Each wall is flat, endless, passes through zero and stands at right angles to its row. A trip goes straight from one point to another. Which walls does it cross, in order?

Walls:
(1): [10 22]
(2): [-58 -58]
(3): [-47 -50]
(4): [-20 -43]
(5): [50 -29]
Trips:
[27 36] to [49 -1] => none
[-4 -67] to [-28 -4] => 5
[-7 26] to [-38 81] => none
[110 10] to [12 60] => 5

Walls:
(1): [29 -38 41 30 -43 -2 -68 -14 -12 15 -3]
(2): [29 -10 -16 -27 -66 -1 -47 -4 -47 54 -15]
(3): [36 -23 71 58 -24 22 19 -8 -30 -3 15]
(4): [-25 -16 10 16 17 3 -27 14 -10 26 -2]
Trips:
[-53 -121 -29 32 13 -28 -30 -54 42 -20 27] to [-66 -32 45 -25 42 -26 85 -42 -10 53 -9] => 1, 3
[-60 -10 19 32 -29 -4 32 -18 -10 37 59] to [6 14 -6 -17 83 -35 21 3 0 -30 32] => 1, 3, 4
[-49 15 17 -3 -73 36 -22 -14 -2 3 -42] to [-22 23 14 -34 -35 33 -72 -11 -24 40 66] => 3
[10 -5 -58 2 19 16 37 32 1 -20 27] to [18 -37 21 39 29 2 -16 28 6 -32 76] => 3, 4, 1
[26 20 -23 0 14 -21 -30 -82 16 -37 36] to [32 -51 35 23 16 -27 35 9 -45 6 16] => 3, 4
[13 -6 -72 -38 28 -2 26 21 -6 64 36] to [-45 -55 -13 55 -3 1 6 -28 8 0 -43] => 2, 1, 3

Walls:
(1): [-43 -18 82 -39 -9 -19 2 -30 -32 -37 -55 -15 -50 -17 -2 -12 -21 -42 -20 -13 2 4 -30 -38]
(2): [3 17 -13 -25 -15 -37 -32 41 6 -29 37 -47 -43 -26 15 51 -50 -27 -7 -10 0 -32 17 -38]
(3): [66 -22 -14 8 -12 15 48 20 -36 42 27 -12 -42 -1 -16 -31 -52 -18 -22 -15 0 24 -6 26]
(4): [4 25 -65 -39 -32 -27 62 0 5 6 -58 39 -85 -11 -65 -38 50 -52 10 80 19 -36 29 -64]
Trips:
[-14 -26 -67 30 -44 -2 10 -13 17 20 18 11 27 22 -23 -7 -4 84 -7 83 -39 -2 -63 -118] to [-37 -10 1 82 10 -32 15 -29 -28 -67 78 -35 -50 -30 3 -58 3 -75 20 15 82 -30 -15 82] => 3, 2, 1
[-14 -31 44 28 27 4 -28 -4 -9 67 -102 -54 6 5 6 -31 17 -25 -26 -50 -2 30 -44 65] to [24 -28 -12 17 -22 25 15 46 55 -8 15 -8 25 -41 -28 -25 -33 33 16 32 -35 -81 -95 15] => 1, 2
[30 -12 -30 49 -64 -3 -4 -56 12 -67 -42 39 -84 17 21 -3 -42 -45 18 39 -3 -35 -65 -34] to [-67 -35 -21 -21 -1 -31 -45 12 35 -15 -8 -34 -40 4 18 67 -24 12 -60 20 -50 -39 28 -85] => 3
[48 8 -48 48 -7 -55 17 29 -31 -42 -16 5 32 35 12 -19 -29 7 21 38 20 -20 4 45] to [-52 -33 17 -23 13 24 -8 -44 30 64 2 38 -59 -18 4 -29 -36 63 -35 -9 61 -70 36 -15] => 1, 3
[70 41 12 47 -12 42 19 62 20 4 -2 38 -11 23 -86 -7 -32 -36 14 64 -18 1 59 -6] to [35 -8 78 -49 -46 3 28 32 45 -27 11 9 27 -19 -36 12 -12 -17 -82 -11 53 -22 -15 -41] => 2, 1
[11 -34 68 42 54 -85 -34 117 -21 59 -4 -26 -32 11 -15 -23 -16 7 -34 -31 0 -15 -13 -13] to [0 -3 7 -91 -2 -55 -2 14 -20 -34 -54 4 -45 30 -110 -9 -62 40 8 20 -10 23 -89 2] => 4

Walls:
(1): [-83 -63 -3 -22 -28 -41 -39 36 -67 20 46 -22 29 31 9 -52 -20 24 7 -3 -1 -14 30 15 72 37 0 31 28 -56 -11 -2 -45 21 -14 -28 -82 0 -11 28 -3 -21 -12 33 11 23 9 -57]
(2): [-99 -13 -46 81 -26 110 27 -14 21 10 24 4 1 25 21 37 -6 -31 24 -60 33 44 41 54 -48 -6 70 6 -33 47 22 10 10 -1 -27 17 -38 -30 -26 46 -25 -19 -45 -75 45 48 -35 40]
(3): [20 -9 36 37 -25 59 -5 -63 -33 -9 10 -13 0 2 60 -37 -16 -10 57 58 -37 -6 20 19 32 -61 -16 -21 -31 -50 72 20 24 26 34 26 -53 18 -17 -61 -19 22 71 -41 63 17 28 -51]
(4): [-54 -41 22 -12 -12 45 -25 -7 -55 8 93 -22 3 45 24 11 25 46 33 47 -15 73 4 -16 -58 -33 25 -31 -23 -39 -21 30 22 -17 -12 17 18 26 -43 -13 11 4 7 4 -61 -26 -5 28]
Trips:
[70 0 -3 -21 18 38 -48 64 -5 26 -31 -5 36 -18 -43 -6 -5 22 55 -2 -72 13 44 -38 -20 17 15 29 -26 0 -13 11 -6 6 -24 -15 43 -4 0 -50 -27 -38 -5 4 -13 29 -5 21] to [-28 -15 -7 13 52 100 -18 23 -20 44 -23 -14 -52 -22 49 6 24 53 -1 -18 54 71 -27 5 -31 -2 11 58 12 -8 27 -46 61 -37 -13 -11 24 52 -33 -39 19 22 14 51 3 -13 -14 -18] => 2, 3
[-9 29 -64 5 8 4 -71 2 13 22 6 -24 -40 -30 71 31 13 15 51 -3 73 17 -20 47 -13 30 46 4 -20 -11 -32 5 27 -2 19 20 -15 48 14 42 -36 39 56 42 35 24 -11 -51] to [-30 4 2 -17 79 85 -27 -44 25 13 54 -28 7 24 40 -43 25 -30 25 -10 40 -22 6 -10 26 -44 -31 22 50 11 -37 -57 -47 -3 49 27 -10 42 -8 10 46 28 -14 0 -38 32 -3 -30] => none
[-16 5 -64 59 -66 72 -2 18 -54 -46 10 -1 -19 -4 4 -49 -101 -3 2 37 23 -57 48 -6 -19 -46 -37 36 12 -18 7 16 -12 -55 -45 25 -27 15 -43 48 -1 -28 49 -24 -8 -8 1 -5] to [23 -8 -10 7 -24 13 -3 29 82 -68 -50 -19 37 9 -11 -45 -28 13 23 -55 -45 -7 -23 -51 -8 48 -5 -6 4 -60 17 -76 -24 -18 14 -42 -15 -44 14 7 2 18 -21 37 -6 35 55 -9] => 4, 2, 3
[51 -15 26 -5 52 -25 -38 34 18 41 -4 4 9 69 -46 41 66 58 39 54 -46 -46 -30 46 -47 21 -88 -28 -20 23 42 64 46 44 -14 -26 -12 10 27 -35 -11 11 -5 1 4 -31 -48 44] to [10 12 -58 14 -4 -10 -50 -34 20 -21 -12 -8 8 -8 -13 -19 -5 -66 6 -78 20 -39 -37 -37 1 -35 -4 52 -42 92 44 -5 -51 -21 73 39 22 -40 -27 -24 43 27 16 20 -27 10 -21 36] => 3, 4, 2
[-23 17 30 -25 17 -8 7 -46 -4 -6 -21 -71 22 7 -25 -36 36 -31 -30 -1 -32 -81 -43 -70 106 29 3 27 38 8 16 37 48 -68 -1 3 -26 43 -15 -7 31 -1 -66 73 53 60 14 35] to [-49 9 -38 17 27 1 -23 88 50 22 -43 -44 36 44 41 26 38 -55 18 40 -21 -18 19 -60 28 71 18 -105 9 5 -36 -21 -53 38 20 -44 -3 57 15 12 -29 -22 -44 -7 24 -13 -29 43] => 2
[15 -25 -46 0 -39 35 -4 41 -14 21 36 -15 20 0 18 -23 -17 15 23 -19 0 -7 89 -11 -36 37 12 20 -3 25 -3 20 -23 -33 11 -9 -36 13 -56 13 -31 71 -73 -31 -87 64 -6 36] to [3 15 29 0 -7 -44 -42 -9 -29 -13 -16 -36 30 5 2 -29 -11 -25 16 7 -14 -40 9 -16 -30 33 23 -28 -25 40 30 36 -32 -69 25 -28 18 55 23 -13 -1 -17 26 -11 39 21 32 -16] => 3, 2, 4
[-17 -26 -47 55 -7 31 14 -21 -96 -15 10 -12 47 3 -84 -33 55 -5 67 -14 43 -57 102 32 7 -32 -33 45 36 -53 -29 17 29 19 11 62 -37 20 -11 29 27 67 66 77 -20 -39 -5 47] to [24 -48 50 -12 6 8 -46 7 1 -4 42 9 7 2 -12 -9 -29 3 20 22 -3 -1 -75 49 29 74 -67 28 -2 46 9 -71 22 -6 67 6 20 -28 12 -54 -23 22 -47 -27 28 20 30 -22] => 2, 4
[8 27 -3 36 -51 43 5 -34 42 -17 -42 25 -33 10 12 -12 1 -1 10 -5 14 -54 37 -23 -80 -49 -4 -5 7 -12 38 12 13 -41 6 -31 0 71 22 29 0 -11 -66 33 8 56 -25 -14] to [69 -62 -29 36 -37 5 -11 -34 -14 -31 17 -66 -61 -35 -65 28 40 -43 -7 -13 6 33 6 -74 47 -30 -5 -14 3 -11 -38 10 24 27 -10 -6 -22 -52 -32 43 -4 8 47 -28 -58 20 -2 98] => 4, 3
[-20 -19 17 -19 -58 -16 -52 50 6 -7 18 29 25 58 -29 -35 64 -23 11 -37 -46 6 14 31 12 -16 -36 29 -34 7 76 -62 -5 2 41 -9 -60 -20 -35 16 21 6 -68 -91 62 30 -7 9] to [62 -20 0 1 -24 10 29 -78 32 -64 17 -66 40 12 37 31 67 -15 -49 -31 16 -43 -51 -48 9 2 -54 16 -19 10 24 34 16 -21 -13 4 -25 -13 -66 -45 6 13 11 10 14 -12 59 -13] => 1, 2
